Every row gives one point. Each copy is the shape, with its points in the same order, stretched, turned, moved and blurred by noise. Some copies are also mirrored. Which?
In the rows, zero is written as 128.

Shape (7 x 3):
[[145 116 146]
 [ 48 142 158]
 [104 159 145]
 [154 131 158]
 [151 120 114]
 [156 119 143]
 [154 176 124]]
Copy 1 (7 x 3):
[[143 116 146]
 [ 39 138 115]
 [ 88 157 144]
 [141 123 169]
 [161 123 128]
 [151 115 157]
 [148 176 170]]
Copy 1 is: only turned
Copy 2 (7 x 3):
[[121 138 152]
 [168  50 178]
 [174 109 163]
 [131 150 162]
 [129 145 122]
 [122 149 148]
 [182 162 141]]
Copy 2 is: mirrored

Shape (9 x 4):
[[145  71 129 163]
 [143 142 116 106]
 [ 91 131  98 147]
 [121 140 122 144]
 [ 94  68 138 149]
 [144 130 101 111]
 [178 126 176 124]
 [151 165 112  91]
 [179  59 148 157]]
Copy 1 (9 x 4):
[[142 169 150 180]
 [126 125 111  99]
 [ 83 104 146 142]
 [120 112 137 130]
 [ 90 181 174 171]
 [120 125 104 122]
 [175 160 142 108]
 [122 111  96  76]
 [173 207 140 179]]
Copy 1 is: mirrored
Copy 2 (9 x 4):
[[146  95  99 185]
 [146 143 136 110]
 [ 85 120 116 135]
 [110 146 131 151]
 [112  68 123 163]
 [139 135 109 120]
 [185 137 157 172]
 [157 164 137 101]
 [180  84 103 204]]
Copy 2 is: only turned
Copy 3 (9 x 4):
[[134  96 134 159]
 [ 99 161 131 137]
 [102 133  78 120]
 [120 153 111 136]
 [137  85 126 117]
 [ 83 152 124 149]
 [151 164 173 153]
 [ 91 191 135 143]
 [140  90 168 174]]
Copy 3 is: mirrored
Copy 4 (9 x 4):
[[147  93 113  69]
 [143 135 137 137]
 [117 131  79 135]
 [139 143 106 118]
 [ 95 105 103  74]
 [140 121 131 140]
 [164 150 168  68]
 [148 146 147 152]
 [167  88 141  45]]
Copy 4 is: mirrored

Shape (10 x 6):
[[ 99 161 217 118 182 113]
 [130 138 140  93 102 146]
 [156 166 130 120 128 138]
 [132 170 104 114 165 125]
 [ 99 131 112 144 141 155]
 [ 99 128 194 119 108  57]
 [123 107 158 135 154 152]
 [209 145 141 123 111  97]
 [151 125  96  96 124 106]
 [139 116 134 168 144  88]]
Copy 1 (10 x 6):
[[ 43 109 159 159 184 117]
 [106 153 148 158 110 150]
 [128 146 170 167 142 115]
 [125 139 130 156 191  95]
 [120 101 101 159 155 121]
 [ 33 124 125 101  90 102]
 [107  86 133 132 160 154]
 [132 147 191 107 114 122]
 [128 149 127 113 134 129]
 [112  79 126  94 141  99]]
Copy 1 is: only turned
Copy 2 (10 x 6):
[[ 60 161 122  30 135 127]
 [139 108 125  90 105 150]
 [133 114 132  85 160 153]
 [118 151  93  89 166 159]
 [ 90 123  84 118 132 146]
 [118 164 124 100  86  75]
 [ 81 128 132 106 114 153]
 [162 127 185  99 158 140]
 [157 154 131 134 105 153]
 [ 98 155 135 133 140 112]]
Copy 2 is: mirrored
Copy 3 (10 x 6):
[[ 61 177  96  22 103 109]
 [135  99  83 111 114 138]
 [153 151 108 118 123 122]
 [134 158 104 122 153  75]
 [ 84 140 106 155 125 105]
 [ 98  93 144  25  62 104]
 [ 68 140 122 108 135 148]
 [189 132 168  88 128 149]
 [151  92 133 120 156 102]
 [102 144 190 103 118 110]]
Copy 3 is: only turned
Copy 4 (10 x 6):
[[167 156 171  82  92 161]
 [142 117 118 134  86 104]
 [137 132 109 162 125 127]
 [145 124 103 116 163 154]
 [ 95 109 131 120 118 147]
 [148 172 170  77 101  76]
 [138 107 182 131  97 145]
 [163 147 137 179 150 103]
 [145  97 116 125 154 101]
 [111 153 168 127 154 118]]
Copy 4 is: only turned
